Rows are points. A path goes straight from each point to the next, and from the last back to the first. The post is the endless flat space through its rows: a point in 2 columns, a line in 3, a plane in 4, and so on, so that a path can go around it. Count how often the path circles the post. Going back the other way cancels.
In the rows, zero is written as 128.

Post (2 x 3):
[[177  99 153]
 [ 84 141 133]]
Path (21 x 3):
[[ 95 108 126]
 [123  92 183]
 [ 42 177 161]
 [ 97 185 114]
 [ 45 154  88]
 [133 100 153]
 [147  60 110]
 [133 102  81]
 [115  84 149]
 [ 63 144 153]
 [147  66 172]
 [121  94  80]
 [101 104 116]
 [139  67 141]
 [162 115  90]
 [ 99 193 127]
 [212  75 215]
 [ 94 161 170]
 [105 157 120]
 [127 137 159]
 [106 106 181]]
Times around: 0

Post (10 x 11):
[[109 138  96 125 153 135  95 105  99 162 152]
 [116 135 171 135 121 149 109 149  96  99 163]
 [124  82 133 109 124 177 112 123 128 125 117]
 [186 135 189 124 136 107 164 162  75 106  97]
 [110  28  75  91 117 109 197  91 149 122 129]
 [ 68 145 143  99 127 114 167 141  79 201 115]
 [ 97  88 110 131 171 163 117 143 160 102 121]
 [118 129 188 148 152 169 129 108 130 132 129]
 [101 125 136 164 128 163 161 152  93 123 106]
 [129 181 108 150  60 110  45  67 205 179 155]]
Path (28 x 11):
[[126 155 181 206 155 184 106  54 153 168 185]
 [ 91  93  85 118 116 179 135 112  67 131 185]
 [110 140 114 119  90 126 135 140 127 113 126]
 [ 93 172 216  99 117  61 141 140  50  99 172]
 [ 70  37 165 112 195 162 130  94 154 171 110]
 [127 115  81 131 108 177  11  95 140 181 185]
 [126 102 154 104 174 157 164 124 129 155 157]
 [161  88 115  88 101 158 146  98 112 113 101]
 [ 94 167 160 193  96 148 118 206 130  44  85]
 [126 107 230 130 210 109 170 116 124 120  97]
 [128 107  99 222 155 144 129 128 199 113 117]
 [101 117 143 146  87 155 172 166 153 124 150]
 [111 102 176  91 122 169 209 128  82 116 133]
 [ 74 151 127 183 141 149 173  47 137 101 146]
 [ 73  81 157 132  84 135 156  69 167 157  80]
 [126 148 162 138 102  96 110 118 132 189 133]
 [160  97 112  64 108 129  84 144 103 183 168]
 [149  98  97 153 158 177 149 125 136 109 101]
 [106 123 124  63  67 168 125  92 115 187  80]
 [ 85 131 111 138 141  53 148  72 163 123 139]
 [110 134 162 132  78 113 135 154  84 153 142]
 [163  85  94 130  71 129 132  76  79 159 188]
 [107 151 128 157 133 188 129 140 100 109 172]
 [163 206 176 125 153 173  35  77  90 127 151]
 [121 111 176  78 154 175 150 158  71  84 140]
 [131  85 138  88  78 119 179 101 117 170 131]
 [ 82 105  94 115  97 181  66  40 153 249 156]
 [ 23  96 137 159  91 183  97 103 158 187 128]]
Times around: 4

Post (17 x 18):
[[ 62  69  86 123 146 165 116  93 121 117 176 160 125  68 137 123  98 135]
 [ 68 137 101 117 163 135 124 110  80 154 112 147  87  87 121  90 144 125]
 [ 87 162 140 120 155 176 138 100 146 136 139  98 158 149 130 133 121 112]
 [ 94 148 100 142 130 122 127 134 155  88 103 113 132 100 123 139 125 117]
 [103  73 185 104 167 122 121  32 149  99 106  82 131  82  90 170 149 151]
 [109 136 101 128 114 129 153 143 123 158 137 137 187 121 153 121 145 138]
 [147 201 130 109 127  89  92 108 185  96 124  70  76  70 127  68  99 177]
 [115 156  92 138 195 134  91 144 117 144 150 154 156 117 152 130 116 108]
 [109 143  68 117 168  90 122 104 104 101 138  90 208 132 131 159 116 129]
 [ 97  94  81 107 158 129 105 150 109 146 159 135  85 135 145 122 116  98]
 [112  95 104 104 145  67 162  79 146  66  86 128 160 129  77 134 108 150]
 [133 111  45 174 135 135  72 159 118 147 121 151  64 112  95 157  63 206]
 [144 185 134 166 143 139 161 146  87 109 177  99 146 145 135 114 130 100]
 [127 159  96 105 116  88 104  81  95  93 180 163  97 154 137 142 116  76]
 [ 73 105 148 168 182 135 125  53 193 145  91  81 111 113 124 110 152 142]
 [177 225  53  84  97  87 114 116 129  73 213 149  79 191  67 146 174  65]
 [215 231 126 166 132 200 241 107  82 106 116 130 108 129 159 148 116  94]]
Path (25 x 18):
[[ 72 140 101 107 175 120  95 133  91 121 111 141 120 124 156 184 144  61]
 [131 135 101 143 177 116  71 119 116 131 158 100 109 128 167 200 168 147]
 [166 185  42 118  84 172 154 117 115  52 157 168 120 112 115  93  66 163]
 [152 169 122 107 124 177 144  83  68  73 172 140 162  92  74 170 163  73]
 [151 154 128 103 185 119 101 118 201  64 101 141  96 114  74 118 117 117]
 [117 151 133 165 165 159 122 115  70 155 129 131 136 123 120 110 150 208]
 [ 92 108  55 140 184 102 122 134 168 155 130 161  79 166 136 136 125 129]
 [ 59 159  84  97 175 130  87  96 144 135 173 146 130 127 110 134 104  98]
 [117 127  51  99 194 121 126 132 108 205  59 152  70  90 128 114 152 116]
 [111 165 106  37 173 212  98  80  43 133 146 151 101  35 137  99 120  80]
 [ 70 107  79 115 107 104 123  86 195  89  33 125  97  92 130  49 114 154]
 [130 183 114 110 196 177  96  75  76 157 185 131 179 166 128 173 141  66]
 [ 95  44  98  99 127 132 111 115 114 165 149 119  52 148 120 203  89  72]
 [137 176 147 202  79 156 200  83 153  72 104 106  56  89 133 141  86 146]
 [178 245 141 206 121 126 179 174 137  98  96  76 101 188 148 148 129 159]
 [113 150  38 106 119 125 110 202 138  83  89  85  50 152 120 122  99 128]
 [ 75  66 125 120 162  77  75  71 144  96 119  39 111 156  64 158 148 135]
 [141 191 157 201  88 180 195 104  71 141 137 132 134  92  96 103 171 107]
 [131 126  71 143 160 147 207 123 172 100  98 110 101  88  93 101 108 148]
 [147 249  98 102 143 105 165 145 103  70 109 114 184 128 106 146 111 119]
 [ 61 116  85 120 205 171 108 184 117 151  70 176 119  80 164 117 100 148]
 [159 217 110 131 103 205 141 111 135  98 164  91 139 131 158 156  92 140]
 [ 98 137  84 116 163  72  65 120  83 138 127 170 124 152 113  98 142  85]
 [138 164 169 158 108 109  78 110 108 151 177 139 170 136 138 158 133 111]
 [106 122 125 202 147  85 128 129 217 125 125  82 137 153  95 137  74 156]]
Times around: 2

Post (17 x 18):
[[137 126  99  91 113 225 140 147 168 189 150 131 124 130 130 159 112  98]
 [109 157 143 153 127 113 103  52 117  68 102 120 160 187  94 153 154  87]
 [ 95 159  97 109  98 161 151 155 162 153 174 162  82  74 117 138 147 120]
 [139 107  75 101  95 113  97 129 166 145  83 128  81 112 149 161 153 152]
 [152 160 171 145 158 109  75 108 106 146 138 132 151 149 120 172 149  78]
 [123 138 181 183 130 134 138 100 112  83  96 140 127 177 109 150 136 114]
 [ 98 105 158 154 134 165  91  89  92  95 109 136 158 133 114 173 129 101]
 [124 119  73 106 115 153 175 135 154 200 168 161 129 103 104 127 115 123]
 [ 83 127  98 116 100 172 135 162 156 194 136 116 143 109  95 115 154 139]
 [140 150  87 129 108 129 105 125 131 155  83 171 102 132 169 117 162 130]
 [129 105  84 108 132 171 129 174 156 160 148 151 119 119 105 107 178  94]
 [115 117 157 175  96 101  93  86 111 101 124  86 169 164 147 168 121  74]
 [152 134 117  79 124 169 160 159 150 148 141 127 145  92 127 109 136 139]
 [103 148 162 113 118 120  86 106 123 128  91 131 158 156  96 143 110  60]
 [ 86 147  76  97 157 142 115 159 189 146 134 139  95 126 160 117 128 148]
 [129 158  98  99 157 167 162 147 112 155 157 103  94 111  94 136 117 133]
 [105 118 129  75 117 104 121 122 129 151 137 165  80 174 174 121 145 131]]
Path (28 x 18):
[[141 112 111 133 128 117 152 115 133 157 126 181  51 132 158 183 141 162]
 [112 122 101 173 102 138 134 127 125 135 114 117 159 133 170 154 135 145]
 [146 178  97 119  99 122 125 165 131 166 146 151  75 137 156 108 201 140]
 [ 97 100  61 137  84 180 118 147 147 184 161 135 180  81 105  59 154 103]
 [112 112 121 147 115 109 125  99 136  93 187 157 119 178 150  97 166 101]
 [112 134 148 149 221 190  79 189 133 203 158 141 117 111 116  90 155 111]
 [157  92 123  75 101 168 145  75 148 190 199 141 176 149 175 161 121  80]
 [226 106 176  65 190 220 144 207 103 131 102 183 120 156 124 122 225  85]
 [ 84 149 147 147 115 139 110 136 136 106 133  51 114 120 118 206 128 158]
 [195 139  97 108 145 145 114 124 132 165 189 143 142 128 106 156 187 119]
 [113 122 106 102 145 169  99 160 153 166 144 112 118  85 132 149 103 117]
 [167 118 112 146 100 155 137 121 125 180 140 123 132 138 134 142 168  86]
 [ 50 142  49 105 105 118 122 123 186 121 119 100 115 117 107 136 103  90]
 [249 133 141  93 185 155 173 107  94  97  89 168 136 151 112 137 153 109]
 [125 151  99 153 124 170 129 127 145 137 161 121 164 127  89 172 140  79]
 [176 145 151  88  86 119  90 146 129 160 126 136 135 109 102 152 142  72]
 [112 171 118  82 106 110  76 118 168 214 159 118 111 150 132 144 115  99]
 [149 160 144 105 148 154 143 132 124 135 101  54 166 148 100 103 122 133]
 [ 68 118 107  90 139 139 135 125 175 139 125 157  98 147 171 154 119 128]
 [135  67  99 137 137 191 163 119 149 159 106 178 138 162  97 125 167  56]
 [ 77 105 167  99  73 142 143  76 105 148  78 167 151 130  53 123 141  80]
 [146 101 121  82  85 197 206 110  90 139 162 162 123  81  97 183 131 102]
 [137 216 118  87  93  57 138  85 134 106 129 138 123 150 110 158 125  95]
 [156 109  90  92  99 114 124 122 125 160 199 112 188  60  96 168  89 119]
 [ 80 173 105 144  90 109  97 105 146 110 120 151  95 149 129 114 159  88]
 [113 131 161 122  94 125 122 137 110 205 114 132  53 144 162 110 154 135]
 [101  81  71 140  59 181 124 134 202 171  70 164 153  92 142 103 187 154]
 [ 81 143 122 120 153 184 125 138 150  98  90 120 144  65  91  79 147 141]]
Times around: 4

Post (17 x 18):
[[164 139 127 125 108 126  98 131 102 107 144 125 114 183 101  80 172 138]
 [146 165 123 162 131 170  80 124 112 162 115  68 180 115  89 137 140 104]
 [119 182 124 170 122 173 130 140  92 220 146 141 159 156 139 166 115 134]
 [148 186 145 144  55 175 120 153 122 143 146 116  98 120  85 138 177 112]
 [128 151 127  62  83 113 113 156 107 119 121  59 131 144 103 123 156 106]
 [115 156 198  65 147 113  96 124 166 121  89 176 110 129 114  99 187 152]
 [167 191 130 159 102 103 106 144  99 110 106  82 145 104 118 102 121 141]
 [133 103 110 106 181 161 208  89 158 122 155 133 139 108 135 142 182 188]
 [ 98  59 164 138 176 126 167  94 152 143 193 131 142 135 192 144 155 123]
 [135 209 160 109 101 160  69 158 119  98 156 112 135 126  94  98 143 148]
 [110 115 176  79 137  93 102  77 188 152 166 172  81 159 111 107 113 165]
 [ 97 171 109 169 120 178 120 167 139 187 135 141 176 141 129 100 118 106]
 [ 86 112 169 100 133 118 126  91 119  87 127 152  79 164  98 127 121 122]
 [124  87 102 202 200 131 201 172 107 205 214 145 133 119 162 193 119 104]
 [168 121 128 135 130 194 164 145 104 194 181 147 143 131 151 135 102 100]
 [ 98 116 135 110 122 120  59 108 128 136 152 177  77 105 138 119 131 152]
 [153  56  99 164 165 157 214 138 165 158 165 168 159 147 165 216 124 177]]
Path (25 x 18):
[[103 208 143 150 194 126 141 160  80 209 122  79 135  79  91 139 249 131]
 [ 89 140 150  75  84 182 130 180 156 132 157 110 124 160 116 152 170  99]
 [ 77 151 112  78 182 168 129 104 188  58 201 189 105  71 161 124 176 180]
 [160 147 111 172  96 122 186 165 127 236 157 169 137 164 143 157 112 121]
 [126 127 114 128 157 140 163 128 104  49 158 110 124  85 118 103 145 101]
 [183  90 182 104 111 162 152 116 126 149 218 148 149 217 123 102  89 154]
 [ 78 119 129 171 139 112 145  74 136 130  82 116  85 103  79 192 139 166]
 [127  99 158  88  74 187 103 100 153  91 102  61 116 124 119 203 187 113]
 [215  93 165 171 216 135 118  13 143 106 229 125  81  76 156 218 145 172]
 [109  80 153  95  87 146 106  86 160  92 177 114 161 175 127  79 118  97]
 [207 177 150 143  93 144  92 134  92 164 105 149 177 105 134  54  87 189]
 [151 143 139 108  43 127 101 194 149  91 126  65 105 151 111  96 154 128]
 [130  88  96  81 102 111  98  48 134 117 183  99  26 159 107 127 154 145]
 [161 203 133 116  73 115 111 187 146 137 173 183  66 137  96  89 171 134]
 [133 113 157  84 161 170 200  61 133 158 135 153 192 215  70 119  94 157]
 [ 46 108 175 127 145 103 109 100 153 142 125  88 151  79 163  99 130  94]
 [108 216 155 116 154 130  69 173 118 192 130  98 113 160  77  90  72 110]
 [126 114 108 169 170 144  56  17  99 140 117  90 128 115 144 172  61 147]
 [148 118 111 156 121 156 137  88 128 119 117 178 113 147 100 176  77 161]
 [150 162 124 191 237  98 135 111 127 132 138 124 151  35  97 130  93 186]
 [ 53 194 163 104 130 175 104 161 120 102 119 133 137 186  45  37 173 107]
 [127 111 111 146 100  53 188 116 135 168 170 110  18 109 116 108 117  96]
 [190 126 131  95 129 184 181  83 180 153 200 124 122 125 171 159  67 131]
 [133 215 115  77  40 104  67 141 129 147 109 101 135 124  95  90 114 130]
 [ 85  86 158 121 154 125 151  98  98 161  82 159 126 166  98 133 125 108]]
Times around: 5
